Each row of a before or after table is a point. One or more steps were done to the points. Then noise was added and the rows were shuffled. The steps act on how far a point lies along the listed directions, d1 being the first. Name the steps. A step turns or swaps two directions, mirrors them in a line or flattens them onto one, adds a multiple of one to another, or multiplies one. Angles are multiples of 10 degrees, from the lower direction toward the higher: turns from -170 to 170, lines from 10 to 170 but not 90. Use the fewest steps. Two steps may share a direction if one is a turn and the other turns, adds or multiplies; they go together, in the order done. Otherwise the lowest direction goes first.

Directions:
(1): [-0.171,-0.188]
(2): [0.188,-0.171]
Before, 8 rows:
[[0.051,0.025],
[0.041,0.016],
[0.055,-0.064],
[-0.014,0.002],
[-0.055,0.008],
[0.053,-0.003],
[-0.068,-0.012],
[-0.022,0.047]]
After:
[[-0.021,-0.050],
[0.010,0.066],
[0.007,-0.056],
[0.010,0.015],
[-0.080,-0.031],
[0.001,-0.047],
[0.030,0.049],
[0.050,0.005]]
Steps: turn d1 and d2 by -110 degrees

Directions:
(1): [-0.170,-0.217,-0.143]
(2): [0.038,0.149,-0.270]
(3): [-0.258,0.165,0.055]
Before, 11 rows:
[[-0.008,0.002,-0.001],
[0.012,0.006,-0.080],
[-0.025,0.058,0.081],
[0.019,0.027,0.057],
[-0.006,-0.028,-0.082],
[-0.011,0.018,0.083],
[0.053,0.000,-0.004],
[0.016,-0.021,-0.055],
[-0.017,0.008,-0.071],
[0.018,0.016,-0.017],
[-0.015,-0.007,0.063]]
After:
[[-0.009,-0.006,-0.005],
[0.047,0.020,0.006],
[-0.001,0.061,-0.010],
[-0.031,0.080,-0.029],
[0.038,-0.050,0.015],
[-0.025,0.045,-0.054],
[0.019,0.012,-0.021],
[-0.006,-0.050,0.040],
[-0.003,0.067,-0.047],
[0.013,-0.102,0.001],
[0.013,-0.077,0.031]]
Steps: swap d1 and d3

Directions:
(1): [0.174,0.002,0.218,-0.137,-0.082,0.300]
(2): [0.118,0.088,0.057,0.174,-0.349,-0.126]
(3): [-0.249,-0.023,0.254,-0.189,-0.088,-0.150]
(4): [-0.288,0.125,-0.097,0.096,-0.123,0.247]
(5): [-0.020,-0.355,-0.157,-0.089,-0.181,0.039]
(6): [-0.060,-0.208,0.209,0.303,0.095,0.048]
Before, 14 rows:
[[0.031,-0.025,-0.033,0.039,0.058,-0.023],
[0.027,-0.033,-0.006,-0.054,-0.004,0.006],
[-0.005,-0.006,0.005,-0.008,-0.097,0.037],
[-0.009,0.078,0.017,0.001,-0.049,-0.062],
[0.029,-0.024,0.033,0.057,0.024,-0.001],
[0.011,-0.056,0.020,0.000,0.028,0.040],
[-0.037,-0.044,-0.049,0.036,0.009,0.050],
[0.016,-0.034,0.042,-0.053,-0.009,-0.047],
[-0.047,0.035,-0.040,-0.033,-0.007,-0.015],
[0.065,0.032,0.025,0.088,-0.001,-0.058],
[-0.036,0.047,-0.035,-0.024,-0.042,-0.029],
[-0.040,0.072,-0.066,0.010,0.029,-0.016],
[-0.018,-0.029,-0.089,-0.056,0.007,-0.059],
[0.017,0.003,0.063,0.036,0.013,-0.096]]
After:
[[-0.035,0.005,0.003,-0.001,-0.099,-0.016],
[0.030,0.025,-0.009,-0.056,-0.052,0.069],
[0.016,-0.053,-0.053,-0.054,-0.049,0.034],
[-0.008,-0.054,-0.022,0.062,0.038,-0.045],
[0.023,0.022,-0.005,-0.071,-0.002,0.127],
[-0.019,0.044,0.013,0.066,0.002,0.027],
[0.106,0.092,0.042,-0.046,-0.030,0.052],
[0.021,0.045,-0.007,-0.041,-0.019,0.067],
[0.038,0.003,-0.010,0.002,0.017,-0.077],
[0.043,-0.091,-0.075,0.052,0.046,-0.058],
[0.051,-0.010,0.020,0.015,0.040,0.012],
[0.037,-0.122,-0.037,0.011,0.005,-0.005],
[-0.030,0.016,0.019,0.054,0.037,-0.057],
[0.021,0.037,0.049,-0.034,-0.017,-0.023]]
Steps: add 1.5 times d6 to d3; turn d1 and d3 by 110 degrees; mirror d2 and d5 in the line at 30 degrees

Directions:
(1): [-0.256,0.221,0.193,0.108,-0.048,0.015,0.246,-0.177]
(2): [0.214,0.011,0.282,0.144,-0.216,-0.235,-0.035,0.091]
(3): [0.101,-0.179,0.027,-0.149,-0.286,0.245,0.225,-0.021]
(4): [0.148,0.018,-0.012,0.080,0.239,-0.004,0.334,0.245]
Before:
[[-0.056,-0.024,-0.042,-0.026,-0.034,0.047,-0.022,-0.039],
[0.004,-0.051,-0.076,-0.027,0.023,0.039,-0.026,0.017],
[0.101,-0.030,0.010,-0.015,0.008,-0.054,-0.104,0.046],
[-0.003,-0.014,-0.075,-0.042,0.020,-0.044,-0.173,-0.030],
[0.057,-0.021,0.027,0.021,-0.038,-0.023,-0.034,0.013],
[-0.048,0.012,-0.014,0.023,0.019,0.053,0.033,-0.030],
[-0.001,0.044,0.059,0.042,0.017,-0.053,0.002,0.008],
[-0.019,-0.010,-0.008,-0.005,0.042,0.010,0.022,-0.024],
[0.030,-0.026,0.057,-0.011,-0.095,0.022,-0.045,0.004]]
After (9 x 8):
[[-0.006,-0.038,-0.045,0.002,-0.003,0.036,-0.055,-0.013],
[0.026,0.028,0.042,0.053,0.017,-0.023,0.040,0.016],
[0.068,-0.036,0.040,-0.007,-0.048,0.005,0.030,0.029],
[-0.086,0.029,-0.013,0.018,0.005,0.008,-0.012,-0.052],
[-0.020,0.078,0.100,0.042,0.014,-0.015,0.104,-0.013],
[-0.088,0.055,-0.014,-0.020,0.040,0.072,0.146,-0.050],
[-0.009,-0.027,-0.005,-0.021,0.005,0.005,-0.020,-0.038],
[0.019,0.042,0.018,0.035,0.074,-0.020,0.016,0.077],
[-0.051,-0.006,-0.070,-0.004,0.056,0.028,-0.005,0.000]]
Steps: turn d1 and d3 by 160 degrees; mirror d2 and d4 in the line at 20 degrees

Directions:
(1): [-0.147,-0.073,-0.042,-0.280,-0.106,0.205,0.054,0.076,0.347]
(2): [-0.195,-0.224,0.108,0.071,0.087,0.125,0.334,0.125,-0.186]
(3): [-0.008,-0.309,-0.031,-0.108,-0.024,0.173,-0.325,-0.070,-0.203]
(4): [0.190,0.239,0.095,-0.233,0.042,0.269,0.115,-0.107,-0.186]
(5): [0.396,-0.202,0.197,0.046,0.046,0.018,0.027,0.162,0.150]
(6): [0.007,0.062,0.041,0.315,-0.338,0.261,-0.013,-0.038,0.029]
Before, 11 rows:
[[-0.057,0.017,0.000,0.038,-0.023,0.019,0.068,-0.003,0.018],
[0.018,-0.045,-0.013,-0.035,0.041,-0.067,-0.022,0.018,0.036],
[-0.036,0.088,-0.012,0.032,-0.029,0.039,0.024,-0.045,-0.055],
[0.050,0.034,0.006,0.022,-0.064,0.032,0.045,0.020,0.088],
[-0.003,-0.001,0.016,0.033,-0.046,0.053,0.119,0.007,0.014],
[-0.004,-0.073,0.013,-0.052,0.017,-0.047,-0.040,-0.002,0.055],
[-0.085,0.022,-0.045,-0.029,0.050,-0.053,-0.049,0.018,-0.065],
[0.006,-0.023,0.002,-0.099,0.020,0.000,0.029,0.045,0.058],
[0.059,0.028,0.001,-0.039,0.071,-0.031,0.028,0.001,-0.041],
[-0.040,0.032,0.013,0.021,-0.008,0.056,0.040,-0.024,-0.104],
[-0.009,0.008,-0.003,0.005,-0.006,0.008,-0.038,-0.052,-0.002]]
After:
[[0.027,0.056,-0.015,0.082,-0.028,-0.057,-0.048,-0.017,0.025],
[-0.093,-0.014,-0.061,0.029,-0.072,0.001,0.010,-0.025,0.040],
[0.040,0.011,0.027,0.016,0.008,0.005,0.001,-0.026,0.016],
[0.009,-0.043,0.009,-0.056,0.037,0.011,0.006,0.000,-0.023],
[0.008,0.001,-0.014,0.043,0.054,-0.089,0.035,0.017,-0.032],
[0.065,0.067,-0.008,-0.041,0.042,-0.045,-0.089,0.008,-0.027],
[-0.013,0.111,-0.019,0.061,-0.017,-0.062,-0.020,-0.032,-0.023],
[-0.063,-0.041,-0.014,-0.102,0.000,0.026,0.039,0.047,0.085],
[-0.001,-0.040,0.043,-0.101,0.015,0.045,0.024,-0.010,0.011],
[-0.048,-0.012,-0.036,0.009,-0.041,0.004,-0.056,-0.030,0.034],
[-0.043,-0.092,-0.008,0.011,-0.051,0.038,0.023,0.041,0.065]]
Steps: multiply d1 by 1.6; turn d2 and d5 by -90 degrees; turn d3 and d4 by 110 degrees; multiply d6 by 0.7

Directions:
(1): [-0.447,-0.186,0.127,0.024,0.033,-0.077,-0.098,0.160,0.001,-0.245,-0.031]
(2): [-0.064,0.354,0.027,0.086,0.073,0.302,0.015,0.270,-0.025,-0.016,-0.216]
Before, 14 rows:
[[-0.050,0.073,0.029,0.005,0.045,0.059,-0.015,0.094,-0.037,-0.002,-0.056],
[-0.097,-0.026,0.041,-0.012,-0.003,-0.024,-0.008,0.020,-0.023,-0.044,-0.019],
[0.026,-0.033,0.000,0.010,0.007,-0.016,-0.022,-0.056,-0.010,0.009,0.023],
[-0.144,-0.026,0.014,0.003,0.004,-0.023,-0.033,0.083,-0.018,-0.060,-0.040],
[0.026,-0.083,0.008,-0.037,-0.008,-0.090,0.001,-0.063,0.009,0.003,0.047],
[-0.002,-0.085,-0.003,-0.040,-0.004,-0.070,0.002,-0.061,0.003,-0.025,0.056],
[-0.093,-0.060,0.012,0.021,-0.001,-0.058,-0.012,0.025,-0.035,-0.039,0.003],
[0.068,0.015,-0.022,-0.008,0.000,-0.003,0.033,-0.079,-0.029,0.052,0.019],
[0.004,0.016,0.006,0.026,-0.035,0.020,0.005,0.034,-0.010,-0.009,-0.033],
[-0.113,-0.031,0.025,0.020,0.006,-0.011,-0.044,0.037,-0.017,-0.083,-0.028],
[0.019,-0.083,0.005,-0.047,-0.029,-0.075,-0.015,-0.071,0.027,0.020,0.032],
[0.098,0.014,-0.031,-0.006,-0.002,-0.009,0.033,-0.062,-0.010,0.065,0.003],
[0.068,-0.042,-0.041,0.011,-0.026,-0.031,0.054,-0.061,0.025,0.032,0.041],
[-0.153,-0.067,0.055,0.022,0.009,-0.021,-0.035,0.066,-0.007,-0.095,-0.007]]
After (14 x 11):
[[-0.111,-0.029,0.039,-0.009,0.025,-0.019,-0.022,0.047,0.004,-0.064,-0.023],
[0.119,0.052,-0.017,-0.018,0.024,0.015,0.020,-0.019,-0.025,0.090,-0.004],
[-0.041,-0.031,0.026,0.021,0.012,-0.010,-0.030,-0.003,-0.011,-0.032,-0.001],
[-0.040,-0.092,-0.002,-0.006,-0.003,-0.072,-0.001,-0.041,-0.004,-0.010,0.020],
[0.041,0.004,-0.003,0.013,-0.042,-0.003,0.014,0.005,-0.003,0.015,-0.013],
[-0.087,-0.082,-0.006,0.031,-0.004,-0.043,0.018,0.000,0.024,-0.053,0.023],
[-0.112,-0.022,0.035,-0.016,0.000,-0.011,-0.046,0.038,0.019,-0.052,-0.037],
[0.023,0.107,-0.022,0.033,0.004,0.077,-0.010,0.042,-0.029,-0.003,-0.070],
[0.019,0.144,0.015,0.035,0.018,0.116,0.006,0.082,-0.013,0.002,-0.068],
[0.025,0.124,-0.039,0.015,0.004,0.073,0.015,0.074,-0.020,0.039,-0.076],
[-0.051,-0.073,0.007,-0.014,0.002,-0.048,0.001,-0.061,-0.031,-0.013,0.024],
[-0.106,-0.012,0.033,-0.004,0.030,0.021,-0.015,0.054,0.006,-0.078,-0.020],
[0.002,0.087,0.016,-0.006,0.003,0.053,0.021,0.031,-0.022,0.008,-0.050],
[-0.031,0.070,-0.005,0.046,0.015,0.047,-0.001,0.072,-0.035,-0.002,-0.050]]
Steps: turn d1 and d2 by 100 degrees
